Each point is reached from the start by the listed moves, each made once or not at all, plus a little noise. Is the number of moves made odd or even? Then give how often each move was made.

Moves:
(1): 5.41,0.53,-0.91,-0.56,0.25
(2): -0.43,3.99,-0.82,1.90,-0.65
(3): 0.65,0.01,3.94,1.63,-0.44
Start: -1.10,-0.55,-0.42,-0.50,0.81
Points:
4.87,0.15,2.55,0.39,0.69 -> even (1, 0, 1)

Moves:
(1): 2.04,0.28,0.70,-0.07,0.64,-0.45,-0.24,-0.24,0.03
(2): -0.54,3.43,0.40,0.98,-0.07,0.24,1.40,-0.18,0.64
(3): -0.65,-0.22,3.20,-2.23,-0.11,0.40,0.63,-0.01,-0.33
(4): 0.49,-2.07,1.57,3.01,-0.09,1.38,-0.82,-0.86,0.65
(5): -0.66,-0.08,0.09,-0.46,2.49,-0.19,-0.12,-0.54,-0.44
(6): 0.87,-0.26,-0.82,-0.67,0.31,3.41,1.26,-0.44,-0.13
(7): 0.05,-1.64,-0.16,0.23,0.67,-1.10,2.97,-1.16,-0.16
(8): -0.10,-0.33,0.07,0.69,0.43,0.00,1.00,2.50,-0.59
Start: -0.97,0.02,0.01,0.04,0.63,0.53,-0.87,-2.12,-0.18
Points:
0.71,1.31,3.47,-1.04,2.46,3.05,6.10,-1.66,-0.72 -> even (1, 1, 1, 0, 0, 1, 1, 1)
1.47,1.78,0.14,0.54,2.21,2.64,4.47,-4.07,0.24 -> even (1, 1, 0, 0, 0, 1, 1, 0)
-1.50,-2.55,2.44,-2.39,4.39,3.08,4.84,-1.74,-1.87 -> odd (0, 0, 1, 0, 1, 1, 1, 1)
0.60,1.11,5.15,0.58,3.74,5.33,1.20,-4.37,0.24 -> even (1, 1, 1, 1, 1, 1, 0, 0)
0.61,-0.86,5.10,1.56,4.87,4.23,5.17,-3.06,-0.50 -> even (1, 1, 1, 1, 1, 1, 1, 1)
-0.20,-0.01,4.00,-2.72,3.65,0.28,-0.54,-2.90,-0.93 -> odd (1, 0, 1, 0, 1, 0, 0, 0)

Moves:
(1): 3.52,0.83,-0.80,0.89,0.18,0.89,1.45,0.99,0.10,-0.14,1.20,1.10,0.32,0.37,0.34
(2): -1.40,3.05,0.79,-0.88,-0.28,0.18,-0.37,-0.52,0.42,0.90,1.07,-0.14,0.71,0.41,-1.07
(3): 0.16,-0.24,3.75,1.41,1.57,0.43,-0.28,1.24,0.37,-0.73,0.07,0.77,-0.19,0.97,-0.11
(4): 0.19,-0.18,-0.94,3.24,0.38,0.56,-0.33,-2.82,0.30,1.31,-2.47,-0.04,1.19,0.63,-0.77
(5): -0.41,0.80,-0.62,0.98,2.32,-0.80,-0.09,0.52,0.33,-0.28,0.34,0.16,-0.18,-0.79,-0.84
(6): -0.62,-0.76,0.70,-1.51,1.82,4.23,-0.04,-0.60,0.17,1.62,0.60,-0.38,0.66,-0.66,-0.24
(7): -0.76,-0.25,-0.22,0.07,-0.11,-0.17,2.08,-0.42,-0.56,0.60,-0.21,1.63,-0.21,-1.03,-0.35
(8): -1.28,0.70,-0.60,0.47,-0.51,0.27,0.88,1.82,0.04,0.75,0.30,-0.05,0.23,-0.76,1.06
(9): 0.03,-0.61,-0.42,-0.91,0.33,-0.08,0.74,-0.06,1.68,-1.01,-0.64,-0.23,0.71,-1.20,-0.21
(10): 0.40,-0.98,-0.51,-1.10,0.09,-2.12,-1.65,1.00,1.23,3.67,0.23,1.56,0.28,0.04,1.13
(11): -1.84,-0.62,0.74,1.04,-0.87,0.19,1.01,-0.28,0.10,-0.52,2.69,1.29,0.23,0.24,0.72
(12): -0.46,0.60,-0.50,-0.48,-1.02,0.56,-1.55,0.04,0.09,-1.76,-1.35,4.01,-1.04,1.14,-2.00
Start: 0.52,-0.36,-2.13,0.91,-0.91,-1.08,0.66,-0.73,-0.21,-1.28,1.46,0.24,-0.46,-1.14,-0.37
Points:
2.09,2.25,-0.07,-0.04,-0.04,-1.43,1.04,1.80,3.19,0.40,1.68,9.17,0.19,-0.48,-2.94 -> odd (1, 1, 1, 0, 0, 0, 1, 0, 1, 1, 0, 1)
0.73,3.06,0.83,6.10,-0.76,1.75,0.52,-2.07,1.24,-2.25,2.86,7.15,0.67,2.65,-3.27 -> even (1, 1, 1, 1, 0, 0, 0, 0, 0, 0, 1, 1)
1.24,-0.05,0.17,6.56,3.40,5.13,0.59,-1.58,1.04,-1.62,2.38,7.34,0.23,0.68,-3.31 -> odd (1, 0, 1, 1, 1, 1, 0, 0, 0, 0, 1, 1)
1.58,3.26,-0.36,1.62,2.83,-2.44,1.44,4.16,4.05,1.80,3.87,3.26,1.63,-1.93,-0.07 -> odd (1, 1, 1, 0, 1, 0, 0, 1, 1, 1, 0, 0)
-1.24,0.78,-3.33,2.17,0.30,2.77,4.50,-1.64,3.27,5.77,3.91,5.01,3.75,-3.21,0.15 -> odd (1, 1, 0, 1, 0, 1, 1, 1, 1, 1, 1, 0)
-1.86,1.64,-2.58,0.28,0.29,4.45,-0.68,-4.64,2.35,-0.29,-1.23,3.54,1.64,-0.61,-4.55 -> odd (0, 1, 0, 1, 0, 1, 0, 0, 1, 0, 0, 1)
-1.04,2.03,-1.84,0.80,2.69,3.54,5.36,-0.84,1.92,-0.09,6.50,3.52,1.85,-3.66,-1.85 -> odd (1, 1, 0, 0, 1, 1, 1, 0, 1, 0, 1, 0)
1.09,3.93,-5.73,2.85,0.56,-1.84,-0.23,0.20,4.19,2.26,0.29,6.51,1.78,-1.31,-2.77 -> even (1, 1, 0, 1, 1, 0, 0, 1, 1, 1, 0, 1)

Moves:
(1): 1.97,-0.74,1.03,0.20,1.05,0.52,-0.98,0.65,-0.36,-1.76,1.51,-0.10,0.20,0.58,-1.05,-0.46,1.16,-0.75,-0.90,0.24,0.27
(2): -0.40,1.57,0.38,-1.18,-0.38,-2.08,-0.40,-1.05,1.05,0.32,1.04,-0.11,-0.87,-0.42,-0.09,2.57,0.01,0.57,0.25,-2.33,-0.50
(3): -0.58,-0.58,0.09,-0.68,1.80,0.48,-0.31,0.57,-0.33,1.13,0.15,-0.47,-0.19,0.51,-0.38,1.91,0.15,-0.57,-0.65,0.09,-0.27
(4): 0.36,-0.22,0.41,1.49,-0.21,-0.72,-0.16,-0.16,1.34,1.01,0.62,1.67,0.36,1.09,0.91,0.45,-0.24,0.57,0.64,-0.28,-0.21
(5): 1.23,1.16,0.06,-0.84,-2.34,1.68,-1.06,-1.27,0.83,0.96,1.30,-0.49,-1.21,0.56,1.20,-1.23,1.05,0.24,-0.06,0.59,-1.25
(6): 1.69,-0.29,0.24,-0.81,-0.82,0.56,-0.22,1.05,0.16,0.18,1.10,0.24,-1.37,-0.97,0.77,-0.38,-0.84,1.47,1.91,0.21,-0.57
(7): 0.48,-0.58,-1.59,1.98,-2.88,-0.47,-0.14,0.21,-0.24,-0.98,-0.16,-0.30,2.28,-0.54,0.48,1.00,-1.77,-0.34,1.18,0.70,0.25
(8): 1.32,-0.74,1.26,1.95,-1.08,1.33,-0.01,-0.15,-0.84,-0.39,0.39,-1.45,0.25,0.32,-0.80,-0.97,0.86,-1.02,0.23,-0.36,-0.40
(9): -0.07,-0.13,-0.41,0.83,1.09,1.94,-1.16,0.06,0.85,-0.62,1.61,-0.72,0.99,1.14,-0.57,-0.37,-1.72,1.24,1.95,0.11,-1.21
(10): -1.08,0.52,1.08,0.02,0.28,0.19,-1.81,0.48,0.98,0.05,-0.10,-0.04,-0.26,-1.62,0.64,-1.51,-0.01,-0.40,0.24,1.00,1.06
(11): -0.58,-0.56,-0.95,0.55,0.60,-0.37,-0.28,-0.38,0.96,-0.55,-1.80,-0.94,-0.98,-0.38,-0.22,0.83,-1.79,-0.81,0.11,-0.21,0.30
(12): 0.27,1.00,0.05,0.41,0.24,0.50,-1.03,-0.35,1.04,1.23,0.00,-0.43,-0.44,-1.28,-0.37,-0.86,1.61,0.85,-0.61,-1.03,-0.77
(13): 1.34,-0.19,-0.76,0.62,-0.77,0.92,0.02,-0.65,-1.10,-0.06,0.90,-1.14,0.47,1.11,0.42,-0.93,-2.12,-0.78,0.37,-0.81,-0.79
(14): 0.34,-0.04,0.23,0.51,0.24,0.52,0.52,0.55,-0.34,0.56,1.75,-0.70,-0.89,0.82,-0.40,-0.46,0.88,0.02,-0.55,0.23,0.18
(15): -1.60,-0.22,-0.35,-0.06,0.54,0.28,-0.79,-1.06,-0.15,0.71,-0.22,0.31,-1.16,-1.31,0.37,-0.90,1.25,-1.17,0.33,0.03,-0.22
(16): -0.21,-1.17,0.18,0.63,0.70,-0.99,-0.86,-2.04,0.80,-1.38,-1.22,0.25,-0.18,0.16,2.27,1.57,-0.02,0.47,-0.32,0.03,-0.48
(17): 0.89,0.56,-0.67,0.27,0.56,0.36,-1.26,0.10,-0.34,-0.27,0.15,-0.66,0.33,0.06,-0.55,0.49,0.56,0.35,1.11,-1.23,2.20
(18): -0.58,1.04,-1.50,1.20,-0.86,1.17,0.02,-2.83,0.44,-0.27,0.95,0.94,-0.45,-0.47,-1.30,1.54,-0.66,-0.65,-0.53,-1.28,0.56
(19): -0.26,-1.62,1.02,-0.16,-0.04,0.74,0.50,-1.65,0.34,0.35,1.57,0.02,0.19,1.12,0.18,-1.26,0.80,-1.05,-1.04,0.56,0.33
(20): -0.78,-1.12,-0.25,1.21,0.70,-1.00,-0.28,-0.17,-0.61,1.87,0.13,-0.09,0.66,1.62,-1.83,-1.71,-0.07,2.13,1.26,2.59,-0.01
Start: 0.55,0.64,-1.01,0.49,1.13,-0.24,-0.56,0.76,-0.76,-0.12,-0.36,-1.31,-0.59,1.47,1.25,-0.15,0.72,-0.73,0.24,0.00,0.55
Points:
4.42,1.99,-1.10,3.36,2.58,1.06,-6.63,-3.74,4.44,-1.57,5.33,0.15,-2.13,1.29,1.15,4.47,0.66,3.24,3.64,-5.68,-0.15 -> odd (1, 1, 0, 1, 0, 1, 0, 0, 1, 0, 0, 1, 0, 0, 0, 1, 1, 1, 0, 0)
0.96,-1.41,-0.56,1.20,2.82,0.95,-6.48,-4.85,3.19,4.15,5.84,-1.33,-2.97,5.07,3.50,1.09,1.53,3.34,5.60,0.22,-1.66 -> odd (0, 1, 1, 1, 1, 1, 0, 0, 1, 0, 0, 0, 0, 0, 1, 1, 1, 0, 1, 1)
3.23,-1.51,-0.25,6.51,-1.13,2.50,-2.94,-5.35,0.77,-4.26,7.32,-3.39,0.73,4.36,-0.05,2.99,0.16,-2.25,0.58,-2.01,-0.54 -> odd (1, 1, 0, 0, 0, 0, 1, 1, 1, 0, 0, 0, 0, 1, 0, 1, 0, 1, 1, 0)
3.75,-1.97,-5.10,5.04,-3.91,2.43,-4.01,-6.75,0.58,-0.29,2.70,-3.47,-0.90,3.50,2.86,-0.05,-4.29,0.25,4.52,1.26,0.98 -> even (0, 0, 0, 0, 1, 1, 1, 0, 0, 0, 1, 0, 1, 0, 0, 1, 1, 1, 1, 1)
-2.60,1.81,-0.92,1.40,2.31,1.09,-7.86,-8.39,3.21,4.71,3.46,-2.26,-4.41,0.40,1.50,0.59,5.41,0.17,0.24,-1.18,1.36 -> odd (0, 1, 1, 0, 1, 0, 0, 0, 0, 1, 0, 1, 0, 0, 1, 1, 1, 1, 1, 1)
4.16,-6.28,0.05,5.70,4.21,1.81,-5.36,-3.10,-0.71,0.81,2.78,-3.82,-2.02,5.36,1.50,-1.55,0.39,-1.94,3.16,0.84,0.90 -> even (1, 0, 1, 1, 0, 1, 0, 1, 0, 0, 1, 0, 1, 0, 1, 1, 1, 0, 1, 1)
3.35,-1.82,-0.68,6.02,-2.63,5.93,-6.52,-1.48,2.78,0.81,5.77,-4.17,-2.02,1.80,3.19,-4.51,-0.35,-1.71,6.17,1.03,1.14 -> even (0, 0, 0, 1, 1, 1, 1, 1, 1, 1, 1, 0, 0, 1, 1, 0, 1, 0, 1, 0)
4.50,1.04,-0.68,0.60,1.90,2.86,-5.90,-5.78,3.59,0.38,6.30,-3.79,-6.60,1.59,1.54,4.15,3.55,-0.65,-1.23,-4.09,0.38 -> even (1, 1, 1, 0, 1, 1, 0, 0, 0, 0, 1, 1, 0, 1, 0, 1, 1, 1, 1, 0)
4.89,0.47,-0.22,3.90,2.21,2.21,-7.25,-4.62,1.81,1.59,4.27,-5.64,-4.86,3.20,2.54,1.93,4.03,-2.82,-0.12,-5.24,-1.32 -> odd (1, 1, 1, 1, 1, 0, 0, 1, 0, 0, 1, 1, 1, 1, 1, 1, 1, 0, 0, 0)
